Each row of a before or after table is a point. One or more steps were done to the points. Then noise was added and the rows were shuffled. The steps act on columns, c1 being the first. Write out the steps. A step turns or swaps two columns, mirrors them in a line or flattens them onto one, adds a multiple of one to another, or multiplies or shifts one. Angles are multiples of 10 degrees, from the lower column toward the higher: turns from -170 to 170, lines from 10 to 170 but not 90. Use the fewest steps. Two steps may share a column if one is a turn and the other turns, adds or multiplies; they go together, in the order done. Otherwise the lowest column goes first.
In the rows, zero is written as 128.

Before (11 x 2)
[[141 115]
 [ 96 166]
 [109 142]
 [136  66]
 [170 138]
 [134 147]
 [178 151]
 [153  59]
 [118 147]
 [ 81 159]
 [162 105]]
After (11 x 2)
[[168 170]
 [ 62 130]
 [142 145]
 [148 119]
 [135  85]
 [ 98  98]
 [115 117]
 [ 53 118]
 [168 153]
 [150 134]
 [142  78]]
Steps: turn c1 and c2 by -100 degrees

Before (14 x 3)
[[ 94  95 102]
 [ 79  96  84]
 [120 134 141]
 [150 131 119]
 [ 64 103  68]
 [109  67 129]
 [167 106 146]
 [156 146 138]
 [ 84 108  69]
 [111 128 111]
 [146 102 150]
 [130  80 140]
 [ 87  55 121]
 [ 88 143 113]]
After (14 x 3)
[[131 108 116]
 [105 159 128]
 [146  94 132]
 [161 128 188]
 [106 173 109]
 [163  84 148]
 [150 140 200]
 [142 164 116]
 [119 132 101]
 [138 158 149]
 [150 127 164]
 [ 99 136  97]
 [169 133 206]
 [161 173 157]]
Steps: turn c1 and c3 by -160 degrees; shift c2 by 30

Before (10 x 4)
[[115 162 175 124]
 [159 168 133  99]
 [142 137 200  77]
 [150  93 136 188]
 [164 113 195 141]
 [122 153 182  97]
 [123 116  87 159]
 [138 135  74 128]
 [145 190 196  95]
 [152 123  64 197]]
After (10 x 4)
[[144 137 129  77]
 [166 112 124 144]
 [144 187 127  94]
 [143 135 124 132]
 [162 168 128  99]
 [152  89 130 188]
 [121 155 124  97]
 [150 124 129 198]
 [120 159 131 119]
 [123 120 124 161]]
Steps: multiply c3 by 0

Before (8 x 6)
[[ 62 161 125 177  88 118]
 [ 99 156 103  99  95  95]
 [152 151 145 141 107 107]
 [110 134 155 193 177  58]
 [ 93  89 164 123  99 154]
 [154 137  85 122  68 128]
 [116 137  84 121 144 151]
 [129 115 178 130 122 151]]
After (8 x 6)
[[182 177 111 116  72 119]
 [142 144 131 208  93  34]
 [163 147 117  83 144  89]
 [140  99 140 120 103  98]
 [140 137  89 128 158 158]
 [125  98  88  68 114 128]
 [113 131 174 129 109 159]
 [101 177 162 107 105 164]]
Steps: turn c1 and c2 by -110 degrees; turn c3 and c4 by 20 degrees; turn c4 and c5 by -60 degrees; multiply c6 by 1.3

Before (11 x 8)
[[161 166 110 116 141 179 137 150]
 [124 114 152 112 128 129 146  82]
 [100 144 138 124 133 121 166 145]
 [163 114  99 125 121 119 173 124]
 [145 117  40 119 124 144 136  76]
 [137 129 158 153 129 131 142 150]
 [154 129 147 104  84 158 170 130]
 [144 113 156  98 127 115 129 115]
 [151 249 113 129  95 164 137 139]
 [104 115 148 146 138 125 157  74]
 [166 139 152  81 128 123 177  73]]
After (11 x 8)
[[115 129  99 152 150 116 142 129]
 [110 113 112 117  82 110 146 128]
 [135 128  96 105 131 117 170  82]
 [156 250 125  93 138 155 135  94]
 [164 166 121 105 151 170 138 142]
 [173 113 127 130 123  74 173 121]
 [ 98 114 128 151  75  96 157 138]
 [123 113  97 103 115 114 130 127]
 [141 139  86  78  75  74 178 127]
 [100 143 138 120 143  84 165 132]
 [199 117 184 123  76 135 136 124]]
Steps: mirror c1 and c3 in the line at 160 degrees; add -0.3 times c2 to c4; swap c5 and c8; add -1 times c7 to c6
